Each row of a before or after table is a point. One or more steps were done to the points. Then noise was added and the rows were shuffled. The steps act on how far a point lies along the listed directions, d1 being the first. Name the steps. A step turns or swaps two directions, mirrors them in a line or flattens them onto one, adds a multiple of one to another, or multiplies one. Angles are multiples of 10 degrees, from the lower direction toward the higher: turns from -170 to 170, lines from 10 to 170 but not 90. Use the fewest steps. Two steps may share a direction if one is a turn and the other turns, adds or multiplies; they go together, in the order done. Otherwise the lowest direction goes first.

Directions:
(1): [ 5.1  0.6 -4.0]
(2): [-2.7  5.3 -2.6]
(3): [3.0 3.7 4.4]
Before, 14 rows:
[[ 0.0  3.3 -1.8]
 [ 3.4 -9.6 -4.5]
 [-3.2 -2.2  0.1]
 [ 0.9 -2.0  0.9]
 [ 5.1 -1.0 -4.1]
 [-1.5 -2.9 -4.7]
 [ 2.3 -3.2  7.3]
 [ 3.4  0.8 -8.4]
 [-0.6  0.0  2.2]
 [-0.3 -1.7  6.2]
 [-1.0  2.6  3.8]
 [ 2.0  2.1 -0.7]
 [ 3.3 -4.2  3.1]
 [-5.3  2.7  2.3]]
After (14 x 3):
[[ 4.0 -5.5  0.1]
 [-1.0 -1.2  3.4]
 [ 0.1  2.4  0.2]
 [ 1.5 -0.9  2.9]
 [-4.8  3.8  1.5]
 [ 1.4  0.5 -1.8]
 [-2.8  0.2 -3.4]
 [ 0.0  4.5  3.1]
 [ 0.4 -9.6  0.8]
 [ 5.2  2.1 -2.9]
 [ 5.4  6.9 -1.5]
 [ 3.5 -7.0 -9.9]
 [ 2.2  6.6 -1.0]
 [-2.6 -5.1 -4.1]]
Steps: mirror d1 and d2 in the line at 140 degrees; multiply d3 by 1.3

Directions:
(1): [ 5.7 -1.3  1.2  3.5  3.5  4.9]
(2): [ 1.0 -6.1  0.1  4.4 -4.2 -2.9]
(3): [ 4.1  2.0  3.8 -3.2 -6.1  1.4]
Before, 13 rows:
[[ 2.5 -4.5 -2.7  4.2  5.9  3.5]
 [-0.5 -1.8 -0.1 -0.1 -0.2  0.0]
 [-7.5 -4.0 -1.5  3.5 -4.6 -6.0]
 [-1.7  1.6 -4.7  2.0 13.5  4.1]
 [-2.4 -5.6 -2.3  3.8 -3.3 -2.7]
 [-1.2 -5.7 -3.3  3.7 -8.2 -4.6]
 [ 2.2 -2.2  0.6  1.5 -1.7 -0.9]
 [ 1.7 -3.4 -0.4  4.1 -0.3 -1.4]
 [-1.5 -0.5 -2.3  2.8  6.8  1.5]
 [-4.5 -3.9 -4.1  5.4  6.3  0.7]
 [-1.2 -0.2  2.1 -1.4 -4.6 -0.9]
 [-2.3 -0.6 -1.6  2.5  1.2 -3.6]
 [-0.2 -0.5 -5.4  5.2  7.3  1.5]]
After, 13 rows:
[[  7.7  -4.4   1.5   2.2  -1.8   4.1]
 [  4.2   2.1   2.4  -1.2  -2.0   1.4]
 [ -2.7   4.0   3.9  -4.6  -9.0  -1.7]
 [  5.1 -10.5   0.1   9.0  -3.2  -1.5]
 [  0.3  -0.6   0.5  -1.1  -0.8   0.5]
 [  6.5  -4.1   0.3   5.7  -5.2   0.5]
 [  3.6  -4.8   2.6   2.5  -8.2   1.3]
 [  1.6   2.7   2.1  -4.2  -6.1   1.8]
 [  1.1   0.5   1.6   0.7  -4.2  -2.7]
 [ -3.5   2.9   0.7  -3.0   0.5   0.4]
 [  2.1   2.0   1.3  -1.8   0.5   1.6]
 [  3.3  -4.4   1.5   4.6  -3.1  -0.2]
 [  1.1   7.0   0.5  -7.2  -6.5   1.9]]
Steps: turn d2 and d3 by 120 degrees

Directions:
(1): [ 1.8  1.1  4.4 -1.2  1.9  0.9  2.6 -8.7]
(2): [ 1.0 -8.2  0.9  2.3  1.9 -5.4  2.2 -0.2]
(3): [-2.3  4.2 -3.2 -1.7 -0.6 -8.4 -0.5 -2.5]
(4): [-1.3  1.7  8.8  0.8 -3.6 -2.8 -1.1  2.9]
(5): [-3.4 -0.4 -1.0 -1.2 -4.7  1.0  8.7  0.6]
(6): [-4.3  1.7  1.8 -1.8  8.3  0.0  2.6  3.1]
Before:
[[-1.9  3.4 -3.0 -0.3  0.7 -1.2 -5.3  3.8]
 [ 3.5  1.9 -3.3 -0.2  0.7  2.5 -1.8 -6.5]
 [ 1.4  1.5  2.0  0.1 -5.8  0.1 -2.0  3.3]
 [ 1.0 -0.7 -7.7  1.5  0.5 -1.5 -0.7 -1.9]
 [ 1.4 -5.0  3.9  2.3 -0.6 -7.1 -2.6  1.7]
 [-3.1 -4.7 -7.4  0.2  5.2 -4.2  0.7  3.3]
 [-1.0 -1.2 -2.9  1.0 -2.0 -5.2 -4.8  3.3]
 [ 2.5 -3.9 -5.4 -1.3 -0.7 -3.6  0.2 -1.5]
 [-0.1  0.6 -3.0 -2.3  3.8  1.7 -3.0  4.1]
 [-1.2 -5.1 -7.3 -1.2  1.6 -3.9  0.6 -0.5]
 [-5.8  5.2 -4.0 -4.0  6.6 -6.0  0.6  4.2]
 [-6.6 -1.6 -5.6 -2.4 -7.4  3.9 15.2  2.2]
 [ 1.7 -6.0 -2.5  0.7 -2.6 -1.9 -1.1  2.3]]
After (13 x 8):
[[ 0.3 -6.0  1.4  0.5  0.6  0.7 -1.0  4.7]
 [ 0.3 -5.2  3.1  1.2 -2.3 -5.5 -5.0  3.7]
 [-0.7  2.4 -5.0  0.0 -0.2  0.8 -5.4  3.5]
 [-2.2 -3.2  0.9  1.8 -0.4 -8.3 -5.3  5.0]
 [ 3.0 -4.8  3.1  1.1 -2.2 -2.1 -2.6  2.3]
 [ 1.7 -0.5  3.0  4.0 -1.4 -1.7 -5.0  2.2]
 [ 0.6 -0.6 -2.4 -0.7 -0.7  5.3  2.5  3.2]
 [-7.4  2.7 10.6 -0.5 -9.1 -3.0  8.2  6.6]
 [ 1.6 -8.1 -5.2  0.9  1.8 -1.4  2.7  0.1]
 [ 0.3 -4.2 -5.0  1.9 -1.0  0.4 -3.5  4.6]
 [ 4.0  2.3  3.6  1.1 -0.5  2.7 -5.0 -3.7]
 [-1.5  4.1 -5.3 -1.7 -4.7 -8.9 -4.4  2.4]
 [-0.5  2.1 -1.3 -2.1  2.9 -1.1 -4.2  3.3]]
Steps: turn d1 and d3 by 20 degrees; turn d3 and d6 by -70 degrees; mirror d4 and d5 in the line at 70 degrees
